Each row is a point. The ring and each string are closed loops that go straight from each point to the next, and from the last back to the first. Before rounding, they use only three directions, however many columns there are. How many times does the string pass through the ring? Passing back the other way cancels.

Ring:
[[ 20.9  13.8  21.4 -15.1]
 [ 21.4  -8.1  -5.5 -23.0]
 [ 13.3 -34.3 -18.8  13.1]
 [ -3.3 -36.3  -1.6  23.8]
 [ -5.5 -14.1  23.7  14.0]
 [  8.7   6.7  30.4   4.8]]
String (29 x 4):
[[  2.7 -49.1 -19.6  35.9]
 [  6.1 -35.3  -8.0  33.5]
 [  7.4 -22.5   1.7  17.9]
 [ -0.6 -23.6   6.4   7.0]
 [  1.3 -19.8   8.6   6.6]
 [  4.6 -19.1   9.4  22.5]
 [-11.5 -21.4  23.9  24.5]
 [-14.8 -14.3  32.8  12.7]
 [ -7.3  -8.9  28.0  -1.9]
 [  2.8  -7.5  19.6   0.4]
 [  9.7  -4.4  17.9   9.0]
 [  3.9   1.3  26.4  -8.5]
 [ 10.3  20.8  41.6  -9.6]
 [ 23.4  28.2  38.2  -1.1]
 [ 28.0  19.0  24.4   5.0]
 [ 28.9  33.0  32.3 -26.8]
 [ 17.9  19.2  24.5 -43.5]
 [ 12.6  -1.9  11.5 -18.8]
 [ 16.9  -4.6   6.7  -6.7]
 [ 13.9  -3.7   6.3 -27.1]
 [ 20.7   0.7  -3.2 -61.0]
 [ 27.3  -7.3 -14.7 -40.9]
 [ 25.3 -14.4 -12.8  -5.5]
 [ 18.6 -15.8  -5.0   5.6]
 [  9.0 -20.3  -4.0 -12.0]
 [ 12.8 -35.4 -23.3  -4.4]
 [ 10.4 -44.6 -28.9   6.3]
 [  4.9 -34.7 -12.6   3.7]
 [  1.5 -48.4 -21.2  18.6]]
Times through: 1

Ring:
[[-15.8 -18.5   3.7   9.5  15.5  26.0 -22.4 -10.2 -10.9]
 [-33.3 -33.2  -3.1  15.6  18.3  31.0 -21.5 -14.8 -12.1]
 [-34.6 -21.4  -8.9  13.3  12.5  12.7  -4.6 -13.7 -11.5]
 [-22.2  -0.1  -8.5   6.8   5.0  -8.3  10.0  -9.3  -8.9]
 [  6.5  37.4  -2.8  -6.0  -5.9 -36.3  26.3  -0.3  -6.0]
 [ 24.6  52.2   3.9 -12.4  -7.4 -36.2  22.5   4.7  -8.3]
 [ 22.7  40.2   7.4  -9.6  -1.7 -18.5   7.8   3.1 -10.5]
 [  3.9   6.7   7.6   0.8   8.9  10.0 -13.1  -3.9 -10.7]]
String, 26 rows:
[[ -1.1  -8.8  10.9   5.2  13.4  21.6 -24.5  -6.8  -7.0]
 [ -7.0  -5.7   3.8   4.8  14.7  27.9 -22.0  -6.7 -19.1]
 [ -1.3   2.8   4.4   2.1  12.2  21.3 -17.7  -4.8 -18.8]
 [ 23.9  22.0  16.8  -5.5   4.4  -1.6 -11.9   0.8  -3.4]
 [ 22.1  28.7  13.3  -6.3  -0.9 -19.9   2.6   1.0   2.0]
 [ 35.6  52.9  11.7 -14.4  -4.8 -25.6  10.0   6.7  -9.0]
 [ 27.1  55.0   3.5 -13.9  -5.0 -25.5  16.8   6.0 -17.4]
 [ 39.4  72.0   6.8 -19.0 -13.5 -52.4  32.0   9.4  -6.0]
 [ 23.3  46.2   7.0 -10.2  -8.9 -44.5  24.3   3.1   3.2]
 [  7.0  27.2   2.1  -3.7  -2.0 -24.9  14.4  -1.5  -3.6]
 [ -4.6  27.4  -8.6  -2.8   0.7 -14.0  16.6  -2.4 -20.3]
 [  0.8  38.1  -8.1  -5.5  -5.6 -34.6  29.6  -0.8 -12.1]
 [  3.8  41.6  -6.5  -6.4  -9.0 -46.6  35.8  -0.3  -4.7]
 [ -5.7  26.0  -8.1  -2.0  -0.7 -20.3  19.8  -3.1 -14.9]
 [  4.6  45.7  -8.2  -7.7  -9.0 -45.3  36.9   0.6  -9.3]
 [ 21.6  55.7   2.0 -11.8 -14.5 -62.8  40.2   3.7   5.6]
 [ 18.7  40.7   6.2  -8.1  -8.4 -44.4  24.3   1.5   5.4]
 [ 19.4  38.9   7.3  -7.9  -6.8 -39.1  20.1   1.5   3.8]
 [ 38.3  67.3   8.4 -17.6 -13.1 -52.5  30.3   8.4  -1.9]
 [ 34.2  62.5   5.8 -16.6  -7.5 -32.4  19.9   7.9 -14.8]
 [ 30.5  44.0  12.7 -11.2  -4.6 -28.4   9.9   4.4  -1.4]
 [ 33.8  39.1  17.2 -10.7  -1.8 -19.3   0.3   4.3  -0.7]
 [ 16.8  18.8  11.4  -4.2   8.1  11.6 -15.8   0.0 -15.1]
 [ -2.4   2.9   3.4   2.2  12.0  20.6 -16.5  -4.9 -19.3]
 [  3.1  -8.1  13.6   4.3  14.5  26.3 -29.3  -5.9  -8.1]
 [  2.2  -3.0  11.6   3.7   9.8   9.7 -17.2  -5.9  -1.7]]
Times through: 1
